Rows are points. Each copy is the shape, with its points in the same order, turned, moved and blurred by noise. Some copies are also mirrored. Which?

Shape (8 x 3):
[[-2.10,+2.75,-0.15],
[-0.23,+0.13,+1.13],
[-0.60,+1.72,+0.48],
[-1.27,+0.95,+0.41],
[-1.30,+3.03,-0.65],
[+0.62,-1.05,+0.27],
[+0.25,-2.07,-0.37],
[-2.30,+1.82,+0.75]]
Copy 1 (8 x 3):
[[+0.74,+3.17,-0.73],
[+0.36,+0.35,+0.59],
[+0.26,+1.98,+0.69],
[+1.23,+1.07,-0.16],
[+0.14,+3.31,-0.48],
[-0.10,-1.59,+0.09],
[-0.05,-1.93,-1.07],
[+1.84,+2.19,+0.04]]
Copy 1 is: mirrored
Copy 2 (8 x 3):
[[-1.98,+2.82,+0.97],
[+0.11,+0.09,+0.98],
[-0.37,+1.78,+0.91],
[-1.03,+0.96,+0.85],
[-1.37,+3.25,+0.40],
[+0.77,-0.80,-0.36],
[+0.22,-1.62,-1.14],
[-1.90,+1.64,+1.65]]
Copy 2 is: only turned
Copy 3 (8 x 3):
[[-3.27,-0.25,-0.02],
[+0.11,+0.14,+1.22],
[-1.49,+0.48,+0.41],
[-1.02,-0.41,+0.43],
[-2.83,+0.75,-0.57],
[+1.45,+0.04,+0.44],
[+2.09,-0.60,-0.18],
[-2.55,-0.96,+0.98]]
Copy 3 is: only turned

Shape (9 x 4):
[[-1.28,+0.31,-0.40,+0.65],
[+2.20,+0.85,-1.01,+1.04],
[+0.13,+0.71,-1.09,+2.05],
[+0.16,+0.22,-1.64,-1.94],
[-0.54,-0.76,+1.45,-1.47],
[+3.10,-0.65,-1.39,-1.31],
[+2.72,-0.32,-0.65,+1.44],
[+0.42,+1.79,+0.53,+1.74],
[-1.06,-0.20,+1.87,-0.05]]
Copy 1 (9 x 4):
[[-0.80,+0.14,-0.32,-1.71],
[+0.83,-0.70,-1.61,+1.06],
[-1.20,-0.25,-1.68,-0.11],
[+2.35,-0.89,-0.98,-2.72],
[+0.83,-0.56,+2.24,-2.05],
[+2.33,-2.96,-0.93,+0.01],
[+0.21,-1.98,-0.76,+1.40],
[-0.46,+0.79,-0.42,+0.78],
[-0.33,+0.50,+2.21,-1.49]]
Copy 1 is: only turned
Copy 2 (9 x 4):
[[-0.43,-0.39,+0.07,+1.63],
[+2.19,+0.65,-1.65,+0.02],
[+1.05,+0.37,-0.99,+1.98],
[-1.04,-0.99,-2.38,-0.35],
[-1.37,-0.48,+0.42,-1.16],
[+1.97,-0.99,-2.27,-2.09],
[+3.18,+0.27,-0.60,-0.03],
[+0.77,+1.95,-0.09,+0.96],
[-1.21,+0.27,+1.35,-0.03]]
Copy 2 is: only turned
Copy 3 (9 x 4):
[[-0.56,-0.44,-0.97,+0.07],
[+2.11,+1.75,-1.67,-0.24],
[+1.11,-0.32,-2.38,+0.32],
[-0.90,+1.88,-0.38,-2.17],
[-0.72,+0.19,+2.20,-0.41],
[+2.20,+2.46,+0.15,-2.43],
[+3.38,+0.85,-0.89,-0.58],
[+0.87,+0.64,-1.28,+1.66],
[-0.60,-0.48,+1.17,+1.09]]
Copy 3 is: only turned
Copy 4 (9 x 4):
[[-0.99,+0.29,-0.73,+0.78],
[+1.36,+1.45,-1.92,-1.32],
[-0.10,+1.93,-1.65,+0.34],
[-0.66,-1.72,-1.93,-1.40],
[+0.54,-2.06,+0.62,+0.35],
[+2.31,-1.15,-2.78,-2.01],
[+2.50,+1.26,-2.18,-0.57],
[+0.30,+2.19,+0.11,-0.45],
[+0.23,-0.65,+1.21,+1.07]]
Copy 4 is: only turned

Shape (9 x 6):
[[-2.92,-0.19,-0.28,-0.82,-1.19,-0.56],
[-2.41,+0.84,+0.97,+0.86,+0.24,-0.53],
[-1.26,-0.57,-3.21,-0.17,+2.00,-0.99],
[+0.64,-0.08,+1.35,+1.39,-1.61,+0.19],
[-1.59,+0.92,-3.11,+0.69,-0.36,+0.28],
[-0.86,-1.39,-2.14,-1.11,+0.35,+0.72],
[-1.61,-0.63,+1.24,+1.99,-1.43,+1.54],
[+2.77,+0.67,+0.39,-0.14,+0.70,-1.06],
[+0.02,+1.76,+0.64,+1.45,-0.71,+2.11]]
Copy 1 (9 x 6):
[[-2.65,+0.40,-0.55,+1.41,+0.27,+0.26],
[-1.60,+0.94,+1.49,+1.13,+0.38,-0.74],
[+1.12,+2.05,-2.63,+1.67,-0.02,-0.78],
[-0.12,-1.79,+1.59,-0.47,-0.78,-0.82],
[+0.03,+0.77,-1.24,+2.52,-1.18,+1.00],
[+0.52,+0.41,-2.22,+0.25,+0.62,+0.78],
[-0.66,-1.40,+2.15,+0.80,+1.50,+0.19],
[+1.16,+0.23,+0.19,-2.15,-2.17,-1.55],
[+0.55,-0.38,+2.88,+0.13,-1.10,+1.17]]
Copy 1 is: only turned
Copy 2 (9 x 6):
[[-1.06,-2.00,+1.24,-1.18,-0.18,-1.15],
[-1.47,-0.91,+0.92,+0.83,+0.66,-0.49],
[-1.12,-0.38,-1.88,-3.35,-0.16,+1.47],
[+2.07,-0.29,+0.44,+1.60,-0.33,-0.55],
[-1.09,-0.32,-1.22,-1.41,-2.57,+0.37],
[+0.47,-1.17,+0.29,-3.03,-1.04,+1.08],
[+0.50,-2.04,+0.86,+1.79,-1.06,+0.75],
[+1.77,+2.75,-0.44,+0.18,+0.43,-0.28],
[+0.33,+0.39,+1.15,+2.02,-2.23,+0.71]]
Copy 2 is: only turned
Copy 3 (9 x 6):
[[+0.85,-1.25,-1.14,+2.56,+0.61,+1.61],
[-1.10,-0.35,-2.10,+2.06,+2.12,+0.88],
[+2.47,-0.32,-2.15,-1.09,+1.23,-0.42],
[-2.48,+0.18,+0.12,+2.24,-0.12,-1.10],
[+1.26,+0.42,-3.16,+0.53,-0.79,+0.17],
[+1.31,-1.32,-0.70,-0.66,-0.44,+0.44],
[-2.62,-1.74,-1.69,+2.24,-0.30,+0.07],
[-1.05,+2.17,+1.40,-0.18,+0.96,-1.47],
[-3.13,+0.84,-1.59,+0.85,-0.80,+0.66]]
Copy 3 is: mirrored

Shape (11 x 8):
[[-0.26,+0.66,-0.06,+1.49,-1.90,-0.84,+1.40,-2.60],
[-0.48,+1.44,-1.16,+1.86,+2.09,-0.31,-1.10,+0.77],
[+0.08,-1.30,-2.51,-1.33,+1.07,+3.28,-1.42,-0.49],
[+0.01,-1.45,+0.43,-0.52,+0.21,-2.42,+2.59,-0.47],
[-0.16,+2.51,+0.22,-0.89,-0.49,+0.69,-0.97,+2.28],
[-0.09,+1.12,+0.52,+0.55,-0.74,-0.75,-1.11,-1.58],
[-0.16,+0.53,-0.42,+1.60,-1.30,-0.92,-2.35,+1.54],
[-1.12,+0.31,-0.44,-0.30,+0.20,-0.44,-1.31,-1.33],
[+2.18,+0.21,-0.75,+0.74,+0.00,-0.58,-0.20,-0.48],
[-2.99,-1.67,+2.40,-0.60,+0.55,-0.15,-1.76,-1.02],
[-0.52,-1.04,+2.29,-1.59,-1.57,+1.67,+1.47,+0.21]]
Copy 1 (11 x 8):
[[+0.92,+0.15,+0.17,-1.82,+1.18,+0.82,+1.29,-3.05],
[+0.48,+0.34,-2.52,+2.34,+0.93,+0.69,-0.64,-1.51],
[+0.81,+0.96,+0.65,+1.14,-2.68,+2.23,-3.40,-0.28],
[+1.05,-0.43,-0.84,-2.51,-0.45,-2.06,+0.49,-0.19],
[-0.59,+0.57,+0.21,+2.37,+0.84,+1.38,+1.44,+1.63],
[-0.01,+1.13,+0.40,+0.22,+1.98,+0.98,-0.16,-1.32],
[+0.67,+0.72,-1.28,+0.71,+2.47,+2.57,-0.01,+0.91],
[-0.62,+1.04,-0.29,-0.01,+0.58,+0.45,-1.26,-1.34],
[+2.48,+1.30,-0.06,+0.06,+0.65,+0.43,+0.13,-0.77],
[-2.34,-1.64,+0.46,-0.99,+1.88,-0.26,-3.11,-0.24],
[-0.60,-1.79,+2.76,-1.20,-0.39,+0.40,+0.39,+0.94]]
Copy 1 is: mirrored
Copy 2 (11 x 8):
[[+2.67,-1.00,-2.35,-1.16,-0.30,+1.47,+0.10,-1.45],
[-1.32,+0.16,-0.46,+2.02,-0.60,+0.16,-0.48,-0.80],
[-2.87,-0.83,+1.53,-2.86,-0.31,+1.69,-1.53,+0.39],
[+1.42,-1.94,-0.76,-0.88,+1.76,+0.40,+2.96,+0.13],
[+0.04,+1.32,-0.59,+0.81,-0.77,+0.96,-0.80,+3.26],
[+2.05,-0.29,-0.64,-0.31,-0.65,-0.22,-1.33,-0.44],
[-0.10,-0.84,-1.96,+0.62,-2.26,-0.77,-0.79,+1.27],
[+0.10,+0.17,-0.55,-1.13,+0.00,-0.76,-0.69,-0.45],
[+0.49,-2.41,-0.49,+0.29,+0.08,+1.23,-0.80,+0.12],
[+1.10,+0.92,+1.60,-2.07,-1.09,-2.76,+1.24,-0.30],
[+1.94,-0.09,+1.59,-2.72,-1.11,+1.41,+1.87,+1.91]]
Copy 2 is: only turned
Copy 3 (11 x 8):
[[+0.88,+0.74,+0.81,+1.82,+0.22,-2.65,+1.63,-1.96],
[-0.87,+0.69,+0.19,+1.44,+1.88,-0.16,-1.39,+1.68],
[+0.95,-2.44,-2.52,-0.44,-0.88,-0.68,-2.59,+0.18],
[+1.49,+0.53,+0.68,+0.92,-1.14,-1.86,+2.96,+2.33],
[-1.09,+0.62,+0.40,+1.85,-1.44,+2.36,-1.44,+0.83],
[+0.28,+1.25,+1.09,+0.39,+0.51,-0.93,+0.17,-0.68],
[-1.38,+1.91,+1.72,+1.75,-0.03,-1.55,-2.24,+0.92],
[+0.01,+1.20,-0.69,-0.51,+0.02,-1.08,-0.33,-0.07],
[+2.26,+0.10,+1.30,+1.51,+0.24,-0.80,-0.97,+0.86],
[-2.04,+0.21,+0.47,-2.98,-0.55,-1.58,+0.90,+0.76],
[-0.27,-1.47,+1.36,-0.13,-3.40,-0.53,+1.41,+0.09]]
Copy 3 is: only turned
Copy 4 (11 x 8):
[[-2.13,+1.43,+0.47,+1.08,-1.29,-1.05,-1.22,-1.07],
[-0.41,-1.43,+1.13,+0.29,+0.83,+0.30,-1.73,+2.88],
[+1.55,+0.38,-3.67,-0.56,-0.19,+1.22,+1.01,+2.32],
[+0.70,-1.07,+2.22,+1.15,-0.53,+0.24,+0.53,-2.19],
[-1.51,+0.11,+1.52,-1.70,+0.42,+0.46,+2.01,+3.20],
[-1.48,+0.47,+1.08,-0.67,-2.10,-0.75,-0.42,+1.34],
[-2.83,-2.07,+0.58,-0.70,-1.75,+0.88,+0.48,+2.04],
[-0.03,-0.62,-0.29,-1.49,-1.23,-0.68,-0.55,+0.52],
[-0.77,+0.27,+0.73,+1.44,-1.53,+0.89,-0.06,+1.70],
[+0.37,-0.51,+0.24,-4.08,-1.73,+1.03,-1.19,-0.67],
[-0.47,+1.96,+0.73,-1.86,-0.56,+2.41,+2.48,-1.71]]
Copy 4 is: only turned

Shape (12 x 9):
[[-2.14,+1.63,-1.57,+0.38,+0.87,+3.05,+0.17,-0.75,-0.38],
[+0.75,+1.93,+1.92,-1.13,+1.25,-0.12,+0.87,-1.87,+1.08],
[+0.82,+2.25,+0.10,-0.31,-2.00,+0.69,-2.19,+1.45,+0.75],
[-0.32,-1.59,-1.16,+0.62,+0.34,+1.32,+0.94,-0.38,+1.28],
[-0.77,+2.01,+2.58,-0.38,-0.24,+1.69,-0.58,-0.28,+0.78],
[-0.43,-0.21,-0.10,-0.40,+2.92,+1.67,+0.85,+0.12,-0.19],
[-0.26,+1.94,-0.13,-0.04,-0.88,-0.76,-0.53,+2.32,-1.73],
[+1.28,+0.96,-0.91,+1.32,-0.85,-0.84,+2.05,+0.34,-1.61],
[-0.55,-0.92,-0.68,-2.30,-2.05,-0.25,-0.87,+1.05,+0.12],
[-0.53,-0.91,+1.11,+1.91,-2.38,+0.42,-1.47,+0.75,+2.38],
[+0.59,-0.52,+0.95,-0.02,-0.93,+1.04,-0.34,-0.12,-1.72],
[+0.07,-2.91,-0.06,-2.20,-0.76,-1.77,-2.01,-1.78,+0.57]]
Copy 1 (12 x 9):
[[-1.85,+0.10,+1.48,-2.64,-1.90,+0.55,-1.09,+2.68,+0.17],
[-0.86,+2.36,+2.22,-2.07,+0.04,+0.20,+0.74,-1.73,+1.28],
[-2.08,-1.64,+0.34,-0.41,-0.80,-1.54,-1.28,-0.94,+3.14],
[-0.69,+0.05,-0.02,-0.54,-0.36,+2.72,-0.66,+0.80,+0.00],
[-2.86,-0.77,+2.75,-1.95,-0.44,-0.31,-0.23,-1.32,+1.04],
[-0.24,+1.31,+2.03,-1.53,+0.89,+1.39,-1.25,+1.47,-0.48],
[-0.99,-1.78,+1.36,+0.21,+0.03,-2.71,+0.23,+1.16,+1.21],
[+0.15,+0.46,+1.29,+2.00,-1.68,-1.18,+0.65,+0.76,-0.08],
[+0.33,-2.67,-0.13,-0.98,+0.44,+0.48,+0.81,+0.34,+2.38],
[-3.31,-2.28,-1.33,+0.52,-0.36,+1.27,-0.58,-2.05,+0.78],
[+0.14,-1.77,+1.60,-0.80,-1.02,-0.05,-0.47,-0.70,-0.54],
[+1.45,-0.96,-2.29,-2.18,+1.56,+1.21,+1.09,-1.54,+0.89]]
Copy 1 is: only turned
Copy 2 (12 x 9):
[[-1.58,-1.04,+1.48,-0.43,-1.21,+1.54,+1.00,+0.14,-0.71],
[+2.63,-0.44,+0.48,-1.59,-1.79,-1.41,-0.69,-2.23,-1.77],
[+1.78,+1.41,+1.21,+0.03,-0.29,-0.73,-1.16,+2.11,-1.58],
[-0.92,-0.64,-0.65,+0.67,-1.15,-2.49,+0.37,+0.11,+0.67],
[+1.95,-1.82,+2.04,-0.74,-1.39,-0.24,-1.55,+0.44,-2.29],
[-0.48,-2.39,+0.25,-1.34,-0.28,-1.32,+1.25,-1.03,-0.69],
[+1.85,-0.08,-0.02,-0.15,+2.50,+0.87,-1.42,+0.96,-0.39],
[+1.01,+0.33,-0.18,+1.59,+1.68,-0.36,-0.60,-1.77,+0.69],
[+1.49,-0.53,-2.90,+0.52,+0.01,-0.66,-0.91,+2.55,-1.10],
[-0.16,+0.14,+0.43,+1.28,-1.25,-2.55,-3.14,+2.03,-0.51],
[+0.74,-1.42,-0.13,+1.88,+0.77,-0.77,-0.75,+0.06,-2.04],
[-0.04,-0.91,-4.48,+0.45,-0.97,-2.51,-2.01,+0.63,-2.63]]
Copy 2 is: mirrored
Copy 3 (12 x 9):
[[-0.34,+1.31,-2.17,-2.41,+2.10,-0.57,+2.34,+0.31,+1.62],
[+1.50,-2.44,-0.52,-2.66,-0.87,+1.52,+1.90,-0.18,+0.37],
[+1.98,-0.28,-2.66,+0.54,-0.44,-0.23,+0.11,+1.69,-0.76],
[-0.67,-0.25,+0.06,-0.07,+1.91,-0.05,+1.38,-1.98,+0.14],
[+1.16,-0.15,-1.72,-1.44,-0.14,+2.75,+1.34,+1.17,+0.16],
[+0.40,-0.06,+0.96,-1.18,+0.85,+0.27,+3.03,-0.58,+2.07],
[-0.23,+0.27,-1.04,+0.52,-1.77,-1.34,+0.46,+2.57,+0.53],
[-1.60,-0.83,-0.99,-0.08,-2.52,-1.64,+1.32,-0.91,+0.44],
[-0.39,-0.92,+0.15,+0.66,+1.39,-0.85,+0.70,+1.90,-2.09],
[+0.18,+0.53,-1.31,+1.26,+0.68,+2.02,-1.67,-0.89,-1.52],
[-0.33,+1.09,-0.20,-0.25,-1.06,+0.25,+2.19,+0.19,-1.58],
[+0.81,-1.12,+2.80,-1.03,+1.19,-0.48,-0.03,-0.08,-3.54]]
Copy 3 is: only turned
